Each point is reached from the start by the listed moves, each made once or not at all, plus a little noise. Say if it took an odd or an even number of moves. Then give how often each move was made.
(in the rows, 128 means zero)

Moves:
(1): [138 166 114 127]
(2): [128 144 225 110]
(3): [162 135 156 114]
Start: [121 119 125 138]
Points:
[120 131 225 120] => odd (0, 1, 0)
[153 124 156 126] => odd (0, 0, 1)
[166 159 140 122] => even (1, 0, 1)
[158 140 249 111] => even (0, 1, 1)

Moves:
(1): [141 132 116 109 129 117 146 101 106]
(2): [124 203 147 169 115 144 121 105 131]
(3): [132 111 161 160 132 150  99 123  91]
(4): [126 117  88 176 153 134  89 133 114]
(5): [145 144 143 130 177 128 142 140 134]
(6): [151 147 121 118  94 133 161 151 121]
(7): [132 112 136 121  95  57 168 132 114]
(8): [129 138 122  81 114 112 105 155 117]
Start: [163 153 120 158 135 155 152 119 128]
Points:
[214 249 121 201 152 175 118 135  46] => odd (1, 1, 1, 1, 1, 1, 0, 1)
[172 244 118 130 112 143 141  97 100] => odd (1, 1, 0, 0, 0, 0, 0, 1)
[195 164  82 189 209 152 146 106  99] => odd (1, 0, 0, 1, 1, 0, 0, 0)
[195 155 109 175 199 155  90 129  50] => odd (1, 0, 1, 1, 1, 0, 0, 1)

Moves:
(1): [141 130 151 118 134 133 136 135 108 136 135 134 155 127 145]
(2): [108 148 143 133 138 142 149 138 123 124 145 102 106 120 136]
(3): [100 131 142 100 115 114 133 145 113 156 126 125 133 126 127]
(4): [135 130 119 181 151 131 107 149 147 136 125 128 152 112 141]
(5): [125 138 144 119 169 103 115 123 137 139 122 140 118 114 151]
(6): [149 135 139 126 132 136 118 142 122 143 114 157 103 124 130]
(7): [113 131 127 120 142 124 148 125 103 130 115 134 135 117 139]
(8): [119 131 129 119 146 126 126 160 131 114 125 128 125 120 115]
(9): [116 112 144 132 119 124 178 130 163 133 135 151 138 126 116]
(10): [133 151  94 126 118 107 155 131 138 154 129 135 109  95 138]
(11): [127  92 127 133 141 124 136 150 111 164 162 127  99  99 117]
(12): [ 99 142 149 120 105 130 123 100 115 116 150 166 133 121 114]
(13): [ 97 131 111 108 153 163  88 111 135 146 132 133 158 107 149]
(14): [131 124 115 107 151 122 141 148 128 134 137 141 134 155 124]
Start: [130 141 109 141 138 127 128 122 119 122 130 146 120 137 136]
Points:
[ 98 187 101  71 177 148 141 118  67 183 147 249 148  85 182] => odd (1, 0, 0, 0, 0, 1, 1, 0, 0, 1, 0, 1, 1, 1)
[ 95 159  78 127 181 131 152 182 166 228 130 219 151  83 167] => odd (0, 0, 1, 1, 0, 1, 0, 0, 1, 1, 0, 0, 1, 1)
[137 110 114 137 141 104 218 157 127 198 177 180 108  70 140] => even (1, 0, 0, 0, 0, 0, 0, 0, 1, 1, 1, 0, 0, 0)
[ 35 194 116  79 214 119 180 140 166 158 179 217 115  69 156] => even (0, 1, 0, 0, 1, 0, 0, 1, 1, 1, 0, 1, 1, 1)
[140 115 127  96 215 121 164 215  52 173 151 198 100 112 138] => even (1, 0, 0, 0, 0, 1, 1, 1, 0, 0, 1, 0, 0, 1)
[ 54 154 140  98 171 162 138 121 121 138 130 248 144  82 131] => even (0, 0, 0, 0, 0, 1, 1, 1, 1, 0, 0, 1, 1, 0)
[128 199  99 166 196 171 112 159 122 194 144 166 133  52 208] => even (1, 1, 0, 1, 0, 1, 0, 0, 0, 1, 0, 0, 1, 0)

Moves:
(1): [145 139 136 143 120 121 139 127 120 124 140 124 136 132 140 130 135 148
 119 129 136 141 110 124 115 125]
(2): [128 129 131 128 132 122 116 127 143 117 123 124 115 121 126 113 122 123
 134 125 132 132 127 134 140 129]
(3): [126 127 126 128 130 122 123 124 128 137 137 127 132 133 125 133 114 126
 129 124 117 135 124 126 122 118]
(4): [130 127 122 135 139 111 129 142 128 122 131 123 137 123 138 109 124 131
 124 131 120 117 113 115 117 136]
(5): [120 130 136 121 128 129 117 130 126 126 130 124 139 127 112 121 143 143
 126 118 129 127 126 138 142 135]
(6): [155 142 126 147 123 147 147 119 127 127 126 128 132 144 133 113 114 139
 120 128 130 125 128 116 135 124]
(7): [130 142 133 124 133 138 135 139 135 131 125 123 112 133 125 128 136 117
 126 140 122 131 122 111 125 131]
(8): [143 139 109 117 126 140 117 128 132 129 125 143 128 123 132 132 140 140
 118 127 132 119 138 141 135 137]
(9): [143  99 137 121 137 121 114 131 140 140 119 129 111 143 135 126 138 130
 125 123 122 128 125 136 140 127]
(10): [120 125 113 125 127 120 114 121 126 142 134 135 126 145 124 123 145 120
 128 133 111 123 131 125 134 130]
(11): [147 122 136 134 137 122 118 136 131 128 132 118 126 128 132 125 130 125
 118 118 123 114 128 118 125 134]
(12): [149 126 125 132 132 133 126 124 126 121 133 131 151 137 120 141 133 138
 112 143 149 119 135 122 131 131]
(13): [131 128 136 119 133 118 134 119 134 129 142 128 134 132 130 127 117 132
 143 131 139 128 130 137 123 123]
(14): [127 132 117 112 114 143 118 120 128 130 127 119 111 135 142 118 116 129
 116 107 132 142 141 121 138 122]
(15): [132 122 137 133 125 132 119 134 136 121 126 125 147 136 140 131 139 132
 130 122 131 117 133 128 122 121]
(16): [132 124 129 129 133 127 134 124 127 127 124 114 133 121 132 133 135 131
 123 126 127 126 121 121 129 126]
(17): [141 130 128 131 126 128 128 130 136 123 129 123 135 132 116 124 133 128
 130 139 126 126 137 137 122 124]
(18): [118 128 132 119 102 123 129 115 142 133 124 131 121 120 127 127 106 147
 125 135 133 126 130 136 120 124]
(19): [133 132 108 131 124 127 128 137 136 125 125 126 122 126 113 140 138 130
 142 128 135 133 128 123 136 140]
(20): [136 142 132 134 108 146 139 140 123 142 131 120 125 120 136 125 107 129
 133 143 132 130 131 121 149 135]
(21): [120 130 129 135 117 125 131 130 124 138 132 131 141 143 123 145 132 113
 118 123 142 130 120 128 122 125]
(22): [119 117 132 131 125 137 124 123 134 127 131 130 125 122 123 130 128 126
 120 120 131 135 128 131 131 141]
(23): [131 129 132 134 127 121 129 120 126 133 117 142 142 143 141 135 125 140
 110 126 119 134 143 132 131 138]
(24): [123 127 118 140 134 137 130 119 114 122 130 118 131 137 141 138 126 140
 118 124 118 126 123 129 127 140]
Start: [154 135 121 122 131 129 112 118 108 122 140 138 115 118 129 130 116 112
 119 128 133 123 131 113 124 135]
Points:
[172 144  89 133 147 139  78 120 122 112 150 124 150 146 108 133 176 127
  60 139 137  99 117 109 144 184] => even (0, 1, 0, 1, 1, 0, 1, 1, 0, 1, 0, 1, 0, 0, 0, 1, 1, 0, 0, 0, 1, 1, 0, 1)
[217 128 141 139  95 154  75 111 146 129 137  89 117 155 163 149 111 192
  49 101 146 144 130  86 170 177] => odd (1, 1, 1, 0, 1, 0, 1, 0, 1, 0, 1, 1, 0, 1, 1, 1, 0, 1, 1, 1, 0, 1, 1, 1)
[227 132  97 142 129 141  87 141 129 121 133 147 170 167 125 137 166 155
  81 118 170  88 124 109 152 158] => odd (0, 0, 0, 1, 1, 1, 0, 1, 1, 0, 0, 1, 0, 0, 1, 0, 0, 0, 1, 0, 1, 0, 0, 0)
[249 184  98 154  88 200 126 112 122 132 144 129 147 158 168 156 112 173
  53 124 161 149 149  66 157 160] => odd (1, 0, 1, 0, 0, 1, 1, 1, 0, 0, 0, 1, 0, 1, 1, 1, 0, 0, 1, 1, 0, 1, 1, 0)
[177 143 100 124 128 119  77 103 127 121 136 124 108 160 165 109  97 141
  52 127 113 106 143  76 132 172] => even (0, 1, 0, 1, 0, 0, 1, 0, 0, 1, 1, 1, 0, 1, 0, 0, 0, 1, 0, 0, 0, 0, 1, 1)
[180 175 146 140  72 161 118 107 125 137 157 139 165 156 152 159 119 185
  71 139 161 131 137 143 124 171] => odd (1, 0, 0, 0, 1, 0, 1, 1, 0, 0, 0, 0, 1, 0, 1, 0, 1, 1, 0, 1, 1, 1, 1, 1)
[233 166 138 189 134 143 145 121 109 122 184  89 152 150 163 128  77 139
  64 139 160 120  80  54 122 160] => even (1, 1, 1, 1, 0, 1, 1, 0, 0, 0, 1, 1, 1, 0, 0, 1, 0, 0, 0, 1, 1, 1, 0, 1)

Moves:
(1): [133 127 132 114 130 133 111 125 143 108 119 124 135 108 112 122 116 128
 119 132 132 131 132 125 136 113 117]
(2): [141 119 114 140 125 134 127 124 123 136 132 134 133 116 120 126 129 127
 132 132 121 127 116 131 130 130 128]
(3): [119 124 131 125 128 111 126 116 144 130 127 119 122 148 144 143 132 114
 125 127 139 131 135 125 128 126 144]
(4): [113 120 123 134 126 133 133 129 137 135 135 136 125 132 135 115 137 124
 131 141 120 128 121 145 134 124 139]
(5): [133 131 123 140 122 139 121 137 124 135 127 141 128 137 119 126 113 124
 134 142 116 138 133 118 132 137 138]
(6): [123 127 119 130 133 114 122 127 126 130 136 129 121 118 129 125 143 132
 115 121 137 140 122 121 131 130 132]
(7): [127 126 124 137 127 135 140 132 138 152 132 139 113 121 130 136 126 114
 119 150 123 138 131 132 121 137 122]
(8): [140 119 133 124 133 132 124 125 125 128 129 127 130 136 123 131 132 129
 122 141 126 131 129 130 131 121 120]
(9): [131 140 120 122 127 119 128 122 133 131 147 133 117 127 157 123 147 127
 111 118 130 121 121 119 125 116 136]
(10): [127 113 128 137 120 141 136 130 130 115 126 124 142 127 146 101 129 138
 136 127 127 108 114 106 114 133 135]
(11): [129 131 129 131 133 126 133 117 133 125 115 133 139 118 120 131 127 129
 150 155 128 128 119 129 129 131 131]
(12): [120 132 132 133 114 124 134 120 121 121 125 136 126 128 133 127 118 135
 126 126 122 132 124 128 140 121 124]
(13): [123 121 126 128 108 161 136 134 131 129 142 128 141 134 122 133 115 137
 139 129 123 151 134 132 135 121 140]
(14): [133 121 139 109 131 131 137 131 115 115 132 134 120 128 138 122 135 123
 130 129 137 118 136 128 137 122 128]
(15): [133 131 128 132 116 120 131 133 136 134 135 135 143 133 147 140 116 148
 131 113 129 123 127 131 125 132 136]
(16): [119 130 130 135 133 124 132 116 124 131 141 131 124 142 133 120 127 125
 128 121 135 126 126 121 136 143 139]
(17): [148 128 129 131 123 112 129 133 123 135 134 125 117 123 128 108 126 125
 115 122 131 147 122 127 143 119 131]
(18): [126 123 135 126 140 126 127 124 132 126 123 138 131 129 128 138 137 126
 135 131 133 130 137 120 126 124 128]
(19): [119 131 130 136 127 133 127 125 117 131 128 131 139 118 136 105 133 116
 111 125 134 117 123 124 121 125 125]
(20): [143 134 118 141 137 124 134 120 115 111 141 130 141 117 128 118 132 123
 115 128 128 119 139 124 136 130 126]
(21): [132 128 121 115 131 127 133 133 134 124 125 125 130 139 124 128 117 129
 131 125 124 133 128 127 130 128 134]
(22): [130 127 121 130 128 136 127 131 129 129 128 129 126 147 130 126 130 132
 127 131 136 132 127 126 141 128 121]
(23): [132 132 125 125 126 134 132 129 129 121 120 127 129 120 145 115 117 130
 130 121 120 128 122 137 129 134 140]
(24): [136 123 126 122 132 129 130 120 120 131 129 120 124 144 128 121 127 145
 131 125 130 123 137 124 150 126 124]
Start: [121 124 133 133 125 147 122 123 135 123 116 116 123 117 137 123 135 129
 138 131 125 124 140 125 116 134 117]
Points:
[143 104 131 157 118 113 161 101 142 109 134 151 128 118 202 102 150 131
 126 155 159 134 138  86 149 131 138] => even (0, 0, 1, 0, 0, 1, 1, 0, 0, 1, 1, 1, 0, 1, 1, 0, 1, 1, 0, 1, 0, 1, 0, 0)
[132 104 114 150 106 117 133 107 170 129 134 155 128 169 209  92 146 147
 136 159 130 154 109  84 153 115 175] => even (0, 0, 1, 1, 1, 1, 0, 1, 1, 1, 1, 1, 0, 0, 1, 0, 1, 1, 0, 0, 1, 1, 0, 0)
[136  90 106 133  85 175 168 110 141 129 176 128 134 175 249  29 130 149
 126  97 142 115 109 107 172 123 196] => odd (0, 1, 1, 1, 0, 0, 0, 0, 1, 1, 0, 0, 1, 1, 1, 1, 1, 0, 1, 0, 1, 1, 1, 1)

Moves:
(1): [135 111 124 119 125 137 128 111 123 132 123 130 126 120 122 126 132 118
 126 120 129 138 142 118]
(2): [123 131 121 138 124 128 124 134 145 130 143 129 106 142 121 119 118 137
 140 119 120 143 140 118]
(3): [133 114 125 122 138 143 119 140 122 133 116 127 129 146 146 138 132 117
 122 121 140 123 157 146]
(4): [121 115 141 122 111 121 111 145 141 139 134 109 141 129 122 107 131 140
 148 116 141 129 139 128]
(5): [134 140 121 117 121 124 129 110 130 117 127 137 123 137 111 130 130 148
 115 118 129 112 126 114]
(6): [142 134 151 144 111 153 110 126 133 114 110 132 126 160 131 106 142 131
 109 119 119 126  99 138]
(7): [112 109 114 111  97 134 123 125 100 126 129 131 114 124 122 131 127 125
 138 134 109 116 131 128]
(8): [136 107 118  89 135 139 133 144 135 108 110 104 120 109 127 117 137 147
 136 139 143 134 123 131]
(9): [129 125 125 133 135 119 127 144 124 125 124 119 136 122 140 128 122 146
 140 116 133 130 127 123]
(10): [104 109 151 102 144 107 110 122 150 139 138 146 117 129 126 139  99 135
 119 107 142 134 138 133]
(11): [146 123 146 113 120 131 133 129 129 116 117 127 122 166 155 115 144 119
 140 127 149 161 137 144]
(12): [143 143 144 124 105 132 130 122 124 138 133 147 105 123 147 137 127  99
 124 138 155 131 147 119]
(13): [135 124 129 127 149 149 132 125 140 152 129 121 131 146 166 141 108 117
 135 126 127 129 135 119]
(14): [109 147 134 127 136 129 140 134 126 136 117 133 130 119 130 136 119 135
 135 114 122 129 127 115]
(15): [128 121 126 142 128 134 134 119 148 110 119 111 139 138 125 135 127 114
 125 128 134 123 117 145]
(16): [138 127 142 119 122 135 131 139 132 135 158 124 128 105 145 159 156 129
 104 123  79 126 119 161]
(17): [120 157 129 140 144 119 141 108 165 144 150 110 116 111 152 127 138 111
 117 102 101 127 135 124]
(18): [109 109 124 124 115 116 116 112 123 116 101 126 141 126 143 144 145 120
 139 145 102 124 144 124]
(19): [142 149 107 143 143 130 111 144 113 119 149 137 141 125 125 142 125 119
 135 115 135 127 128 128]
(20): [127 118 112 120 118 107 142 141 164 131 128 130 118 151 132 125 130 128
 132 131 131 119 103 137]
(21): [113 131 108 128 135 121 128 139 142 131 131 121 143 115 135 130 118 146
 108 146 123 140 129 132]
(22): [145 125 107 127 126 145 130 116 109 121 102 126 115 116  99 126 113 126
 146 157 122 150 107 154]
(23): [131 139 134 122 132 124 139 149 123 125 111 106 122 128 106 134 118 110
 129 115 125 125 114 139]
(24): [128 121 142 124 119 140 118 120 129 117 127 142 134 120 131 118 113 124
 132 124 112 129 142 131]
Start: [128 138 148 117 120 113 159 144 144 118 124 150 114 152 151 151  94  99
 102 132 122 118 129 160]
Points:
[180 120 125  76 130 198 114 150 122  59  25 127 115 183 153 170  76  79
 120 133  95 117 125 206] => even (0, 0, 1, 0, 1, 1, 0, 1, 0, 0, 0, 0, 1, 0, 0, 0, 0, 1, 1, 0, 0, 1, 1, 1)
[136 132 176  65  89 166  97 185 170 123 142 146  55 110 195 163  71  99
 127  57  74 151 169 219] => odd (0, 1, 1, 1, 0, 1, 1, 1, 1, 1, 0, 1, 0, 1, 0, 1, 1, 0, 1, 0, 0, 1, 0, 1)
[121 105 115  78 127 138 164 143 215  92 117  98 120 144 199 205 110 134
  76 152  52 124 140 182] => even (0, 1, 0, 0, 1, 0, 0, 1, 0, 0, 0, 0, 1, 0, 1, 1, 0, 1, 0, 0, 1, 0, 0, 0)
[123 132 174  66  77  88 127 177 183 109  88 169  73 190 154 156  38  52
 181 106 143 184 158 197] => even (0, 1, 0, 1, 0, 0, 0, 0, 0, 1, 1, 1, 0, 1, 0, 0, 0, 1, 1, 1, 0, 1, 1, 1)
[111  94 203 107 123 132 108 149 249 129 149 112 139 137 220 155  96 101
  42  46  70 136 168 231] => odd (1, 0, 1, 1, 0, 1, 0, 0, 1, 1, 0, 0, 0, 0, 1, 1, 1, 0, 0, 0, 1, 0, 0, 1)
[109 114 109  48 114 154 114 172 132 109 113 183  60 110 149 175  13 103
 129 139 139 164 189 188] => odd (0, 1, 1, 0, 0, 0, 1, 1, 0, 1, 0, 1, 0, 1, 0, 0, 0, 0, 1, 0, 1, 1, 0, 1)
[115  62 155  50  90 114 113 139 202  66 101 115 105 116 129 167  76 158
 135 116  73 143 145 214] => odd (0, 1, 0, 1, 1, 0, 0, 1, 1, 1, 0, 0, 0, 0, 1, 1, 0, 1, 0, 0, 0, 1, 0, 1)

Moves:
(1): [134 130 124 122 133 112 122 130 126 113 129 140 108 116 114 119 128 131
 134 136 129 122 140 126 129 125]
(2): [136 125 123 118 127 125 130 126 138 138 119 130 127 119 141 129 123 111
 132 123 129 139 126 125 142 121]
(3): [130 124 125 134 116 139 141 116 120 127 117 133 141 122 131 129 135 119
 135 129 121 114 121 119 144 131]
(4): [142 129 139 139 134 115 138 129 131 140 124 118 118 137 137 118 121 130
 116 129 119 133 146 140 120 128]
(5): [129 115 155 148 134 119 130 107 111 125 114 133 118 148 100 124 131 118
 119 111 143 125 136 126 154 118]
(6): [130 128 119 128 121 129 122 134 126 131 136 121 130 128 130 117 138 132
 132 120 136 115 128 136 133 126]
(7): [132 114 124 131 123 126 136 133 133 129 134 126 143 125 132 121 129 143
 124 135 125 134 115 126 136 114]
(8): [127 137 121 116 143 135 147 134 148 110 126 115 112 137 137 129 141 146
 118 119 131 117 134 117 128 119]
(9): [135 131 132 135 122 123 144 125 138 107 132 103 128 119 129 133 131 121
 131 117 133 135 121 125 131 127]
(10): [123 135 135 140 152 133 128 123 121 131 128 110 141 134 143 120 132 130
 138 105 136 138 132 104 118 130]
(11): [121 138 127 137 111 130 117 126 142 122 122 127 113 129 126 121 123 135
 143 141 120 130 134 130 141 128]
(12): [129 132 132 132 125 124 134 138 109 123 142 121 121 131 137 134 120 127
 127 128 133 134 127 128 139 122]
(13): [126 134 127 140 131 131 142 128 128 141 119 136 140 126 135 133 135 129
 122 135 142 131 120 126 120 117]
(14): [120 137 141 132 133 125 135 127 143 135 128 109 119 109 132 122 130 127
 122 121 132 136 134 116 119 128]
(15): [131 135 108 123 124 125 132 124 130 141 136 132 143 126 125 110 147 132
 123 118 127 138 140 117 120 122]
(16): [147 148 132 118 124 132 128 144 118 138 121 134 131 142 121 116 125 137
 132 134 137 132 117 120 123 130]
(17): [125 121 139 132 126 137 132 118 133 127 124 139 128 128 126 132 119 126
 126 121 131 137 118 142 131 121]
(18): [117 116 123 125 126 132 142 145 128 128 134 123 129 132 121 125 125 120
 129 138 127 126 128 125 133 123]
(19): [129 122 132 125 131 121 131 138 136 134 126 134 120 124 118 125 135 138
 126 124 130 121 116 139 128 140]
(20): [146 127 115 134 122 136 139 139 135 130 130 119 122 128 128 131 123 122
 141 134 123 124 123 127 128 126]
(21): [135 140 126 141 120 137 139 128 140 112 116 114 123 121 121 140 125 132
 130 100 124 127 145 123 145 115]
(22): [116 146 138 119 128 100 135 136 156 140 121 124 132 130 111 144  90 116
 122 156 113  94 117 134 112 119]
(23): [127 125 128 118 121 124 123 129 132 132 113 135 127 143 128 134 131 130
 129 123 119 125 126 125 124 125]
(24): [124 120 130 126 128 120 143 126 121 123 126 113 118 115 117 116 118 132
 116 121 135 139 120 136 125 131]
Start: [128 135 119 137 128 125 121 134 126 139 124 131 133 120 119 114 133 106
 138 125 133 136 121 131 127 129]
Points:
[154 166 149 170 154  85 249 153 172 154  92  63 104 117  72  53 133 108
 115  89 173 107 107 100 118  87] => even (1, 0, 1, 1, 1, 1, 0, 1, 1, 1, 0, 0, 1, 1, 1, 1, 1, 1, 1, 1, 0, 1, 0, 1)
[155 193 150 152 103  84 217 157 185 107  62  98  73 120  87 117  89 136
 126 118 128 107 102 138 149  87] => odd (1, 0, 1, 1, 0, 0, 0, 1, 1, 0, 1, 1, 1, 0, 0, 1, 1, 0, 1, 0, 1, 1, 1, 1)
[169 139 135 170 100 116 213 169 126 113 110  63  70 149  89  69 134 120
 140 106 155 117 108 133 190 112] => odd (0, 0, 1, 1, 1, 1, 0, 1, 1, 0, 1, 1, 0, 0, 0, 1, 0, 1, 1, 1, 0, 0, 0, 1)
[150 133 167 148  98  66 210 157 138 160  96  62 123 129  94  83  87  79
 112 118 140 126  91 119 171  82] => even (0, 1, 1, 1, 1, 1, 1, 0, 1, 0, 0, 1, 0, 1, 0, 1, 0, 1, 0, 0, 0, 1, 1, 1)
[142 138 179 206 141  90 178 127 147 155 103  71 113 114 141  84 135 106
 128  87 167 184 118 106 169  96] => odd (0, 1, 0, 1, 1, 0, 1, 0, 1, 1, 1, 1, 1, 1, 0, 0, 0, 0, 1, 0, 0, 0, 0, 0)
[115 166 168 182 141  46 183 147 165 159  99  85  98 133  82  83 122  98
 125 116 144 131 147  98 125  91] => even (1, 0, 0, 1, 1, 0, 0, 0, 1, 1, 1, 1, 1, 1, 1, 0, 0, 1, 1, 0, 0, 1, 1, 0)
[161 126 104 147 104 128 176 139 156 151  84 125 140 106 133 131 149  81
 156 115 133 131  77 119 149 122] => odd (0, 1, 1, 0, 0, 0, 0, 0, 1, 0, 0, 0, 1, 0, 0, 0, 0, 0, 1, 1, 0, 0, 1, 0)
[142 159 110 148 104 106 172 162 202 174  91  92 143  98 123 133 107  96
 139 122 124 107 103 117 136  69] => odd (0, 1, 0, 0, 0, 1, 1, 0, 0, 0, 0, 0, 1, 1, 0, 0, 0, 0, 0, 1, 1, 1, 1, 0)
[165 143 110 160 118 118 214 176 117 141 128  59 136  74 139  67 134  97
 159 111 179 164  80  76 157  90] => even (1, 1, 1, 0, 0, 1, 1, 0, 1, 1, 0, 1, 1, 1, 0, 1, 0, 1, 0, 1, 0, 0, 0, 1)
[140 165 160 168 117 105 193 130 240 111  75  71  67 107  79 134  95  90
 140  85 133 114 118 126 177  82] => odd (0, 1, 0, 0, 1, 0, 0, 1, 1, 0, 1, 0, 0, 1, 0, 0, 1, 0, 1, 1, 1, 1, 0, 0)
[161 181 155 160 101  67 186 149 199 137  50  90  65  96  46 108  89  93
 145 111 148 122 103 117 158  87] => even (1, 1, 0, 0, 1, 0, 0, 0, 1, 0, 1, 0, 1, 1, 0, 1, 0, 0, 1, 1, 1, 1, 1, 1)
